Each row is a point. Two turns around zero, p and q, are shown by what they do to some points. Where does a point land after both, in the order given? Backwards means that the second turn is done in reverse. Each puzzle has new turns, and all numbers are rounded.
In the rows, 128 means zero.

Turn p:
[107 135] -> [133 106]
[158  73] -> [159 182]
[119 177] -> [91 95]
Turn q:
[122  96] -> [128 161]
[161 139] -> [ 97 111]
[129 192] -> [138  65]
[100  84] -> [148 176]
Where do these land?
q, then p: [152 171] -> [176 139]
q, then p: [147 104] -> [123  98]
p, then q: [54 88] -> [ 49 157]
p, then q: [137 151] -> [151 137]
q, then p: [150 126] -> [141 110]

Turn p:
[107 169] -> [108  87]
[103 132] -> [140 106]
[173  83] -> [137 191]
Turn q:
[121 113] -> [119 142]
[194 151] -> [112  60]
[124 147] -> [146 121]
[ 74 101] -> [134 188]
Where do these land?
p, then q backwards: [135 192] -> [185  98]
p, then q: [111 107] -> [113 106]
q, then p backwards: [138  85] -> [164 153]

Turn p:
[111 129 140] -> [146 138 128]
[163 126 133] -> [100 126 149]
[179 115 201] -> [102 174 201]
[ 95 157  86] -> [156  86  94]
[ 92 114  80] -> [137 116  68]
Turn q:
[102  91 141] -> [170 117 111]
[197  88 140] -> [158 188 173]
[133 127  72] -> [103 163  92]
[127 145 133] -> [115 118 135]
[139 149 105] -> [ 98 140 124]
[ 70 168 177] -> [123  42 133]
Where do these land?
p, then q: [158 130 140] -> [142  99 132]
p, then q: [165 140 145] -> [152  95 139]
q, then p backwards: [ 84 145 141] -> [131 154  87]
p, then q backwards: [195 144  63] -> [ 87 213 131]
q, then p: [ 95 112 122] -> [ 99 117 108]
q, then p: [ 70  98 157] -> [ 59 138 113]

Turn p:
[117 134 107  63] -> [ 63 122 129 105]
[160 110 187 192] -> [210 124 168 151]
[134 179 110 103] -> [ 86 169 128 139]
[136  80 116 167] -> [179 111 109 101]
[ 93 138 120 115] -> [101 115 107 144]
Turn q:
[116 177 157  96] -> [175 169 120 151]
[166  92 135 138] -> [117 113 138  79]
[ 94 181 103 106] -> [132 163 131 190]
[145  80 181 180] -> [134  81  83  66]
[164 130  87 153] -> [ 73 144 134 111]
[ 77 133 158  96] -> [182 113 126 165]
[135 104  74 126] -> [ 83 115 164 135]
Where do these land?
q, then p: [ 92 155 119 176] -> [143 137  64 123]
q, then p: [217 115 136 129] -> [ 46 118 163 139]
p, then q: [ 75 102 125 161] -> [ 74 101 152 108]
q, then p backwards: [132 122 105 108] -> [140 138 151 113]
p, then q: [124 145 154  66] -> [169  88  98 153]

Turn p:
[135 102  82 145] -> [124  79 106 113]
[113 122  65 167] -> [144  55 132 117]
[156 132 173  95] -> [119 185 108 140]
[168 134 190 143] -> [158 191 109 105]
[ 61 129 161  84] -> [ 77 156 190 144]
[136 150  96 134] -> [148 101 121 150]
Turn q:
[144 174 157 160] -> [148 189 130 119]
[181 160  74  85] -> [109 111 173  51]
[ 95  76 118 170] -> [ 89 119 109 189]
[138 121 167 109] -> [154 125  94 115]
[ 82 109 123 116] -> [139  95 134 165]
Where do these land?
q, then p backwards: [146 131 162 166] -> [165 127 162 107]
p, then q backwards: [ 89 185  49  73] -> [ 29  79  86 138]
q, then p backwards: [126 111 168 120] -> [170 133 116 135]
p, then q: [162 112 132 114] -> [114 120 165 128]
q, then p: [117 101 128 168] -> [151  99 159 117]
